Each row of a before or after table is a point. One or more steps were done to the points. Then noise was added and the rows were shuffled. The steps act on how far a point lies along the listed directions, d1 being the first. What was done? A step turns or swaps two directions, mirrors them in a line or flattens them onto one, adds a multiple of one to another, or multiplies one. Angles are multiples of 10 degrees, from the lower direction toward the higher: turns from -170 to 170, lines from 10 to 170 but not 90. Use the fewest steps. Two steps may share a direction if one is a turn and the other turns, adds or multiplies; they go together, in the order done. Otherwise the lowest direction goes first.
(in the rows, 128 means zero)

Directions:
(1): [117 168]
(2): [ 88 117]
Before (8 x 2):
[[136 173]
 [118  86]
 [141 159]
 [ 70 141]
 [116 114]
 [115 142]
 [ 96 117]
 [107 165]]
After (8 x 2):
[[ 89  82]
 [107 114]
 [130 142]
 [163 159]
 [ 97 115]
 [168 181]
 [ 87 146]
 [138 170]]
Steps: add -0.7 times d1 to d2

Directions:
(1): [103 164  89 112  88 136]
(2): [102  87 104 126 140 175]
Before (12 x 6):
[[109  55 120 126 161 182]
 [141 116 154 146 141  85]
 [ 93  30 111 125 155 210]
 [149 146 115 127 135  99]
 [112 154 135 125 124 127]
 [127 134 114 118 110 137]
 [117 146 112 112 114 145]
 [145 173 122 138 113  91]
 [ 81 138  79 127 118 167]
 [104 155 123 105  90  99]
 [126 186 117 112  88  98]
 [147 194 122 148 102  89]]
After, 12 rows:
[[105 154 127 103  94  96]
 [ 80 152  71 120 112 165]
 [156 185 133 151 112  86]
 [111 148 111 108 116 146]
 [ 84  49  91 119 132 217]
 [130 179 127 114  99  96]
 [138 110 162 146 143  81]
 [113 152 137 128 127 126]
 [130 138 109 122 114 134]
 [150 141 121 129 144  97]
 [150 165 137 146 120  87]
 [100  69 110 121 145 188]]
Steps: add 0.3 times d2 to d1

Directions:
(1): [ 75 149 130  82  94 123 148  82 124 103 137]
(2): [111 101  99 104 155 167 133 107 180 166 107]
Before (11 x 11):
[[143 152 161 139  89  78 120 139  77  76 154]
 [ 79 160 125  95  84 116 161  84 121 108 136]
 [151 131 122 124 133 119 111 140 125 128 127]
 [198 112 124 175 162 133 110 202 144 169 114]
 [101 163 175 113  68  89 126 125  87  71 154]
 [112 121 124 124 156 147 119 149 144 153 107]
 [178 146 156 163 127 104 110 169 126 100 132]
 [ 73 142 156  75  90 123 136 119 113  99 136]
 [107 148 138 120  83  95 127 125 108  90 162]
 [144 156 179 157  77  79 104 155  66  57 162]
 [138 121 139 148 154 141 121 149 140 143 122]]
After (11 x 11):
[[ 58 142 143  67  80 127 140  77 143 102 136]
 [139 168 166 128  95  93 124 134 116  74 141]
 [ 74 115 130  66 120 156 136 112 156 136 121]
 [189 151 155 175 110  86 122 195  84 112 144]
 [ 84 149 141  83  80 102 142  84 110  83 149]
 [ 68 158 157  83  55 104 129  84 103  63 157]
 [131 124 135 145 153 132 111 169 127 145 115]
 [ 82 132 116  90  96 123 134  97 144 114 149]
 [141 134 153 153 140 120 122 155 118 125 131]
 [145 138 128 115 124 116 115 133 118 121 129]
 [ 87 130  94  91 121 155 157  84 171 154 112]]
Steps: turn d1 and d2 by 60 degrees

Directions:
(1): [ 61 116 158 112 141 154  80 170 151 116  92 125 141  73 160 133 126 146
 138 134]
(2): [ 99 140 157 146 157 154 123 119 177 152 123 106 103 188 133 145 124  57
 141 153]
Before (11 x 20):
[[ 72 119 162 125 143 154 103 134 177 129 102 125 129 132 150 138 117 102
  134 140]
 [160 126 119 125 109 114 141 125  88 112 141 142 142 109 112 122 132 159
  117  97]
 [115 121 134  94 124 128 114 151 120 109 126 129 136  95 134 118 119 157
  137 117]
 [103 121 130 120 126 125 103 152 117 111 108 129 145  79 142 123 133 157
  130 119]
 [136 122 123 133 124 131 134 143 126 125 125 124 135 132 117 128 131 121
  132 124]
 [144 145 126 139 130 120 146 112 131 144 137 121 118 169 126 131 132 113
  135 132]
 [108 114 132 121 122 127 104 136 123 107 113 138 133 102 135 120 127 139
  139 126]
 [137 126 124 149 129 127 140 108 148 147 148 126 112 171 121 137 141  97
  137 137]
 [ 83 136 136 122 134 137 101 131 134 135 112 121 123 108 137 138 131 132
  132 134]
 [131 135 135 137 130 142 145 117 142 133 127 117 104 172 127 139 124 100
  126 140]
 [135 138 135 152 140 139 141 116 145 151 124 111 120 186 121 135 125  87
  132 144]]
After, 11 rows:
[[  8 101 186 101 150 174  52 181 188 109  63 127 149  53 183 138 116 145
  139 138]
 [184 142 109 155 121 113 171  95 115 149 148 120 122 200 100 124 128 102
  122 133]
 [ 62 115 159  86 139 152  80 178 143 106  99 122 139  69 156 125 116 156
  147 125]
 [171 137 114 140 117 123 169  98 120 132 145 123 105 183 110 132 125 110
  118 131]
 [142 123 119 134 123 130 137 139 125 126 129 124 134 138 115 128 130 118
  131 124]
 [ 30 125 158 107 142 157  62 165 149 124  82 119 134  61 163 141 130 151
  139 139]
 [196 152 100 149 116  97 183  83 108 148 164 126 113 198 101 126 134 110
  128 125]
 [ 31 113 165 108 146 157  55 191 151 104  70 121 154  38 174 131 129 158
  143 131]
 [ 61 108 154 112 133 147  72 163 144 102  89 134 138  70 159 125 125 143
  150 132]
 [183 135 113 137 111 110 163 103  94 125 156 135 127 152  98 124 131 127
  115 102]
 [191 133  96 156 111 100 176  81 120 149 175 135 111 196  98 129 147 101
  127 126]]
Steps: multiply d1 by 3; multiply d2 by 0.4
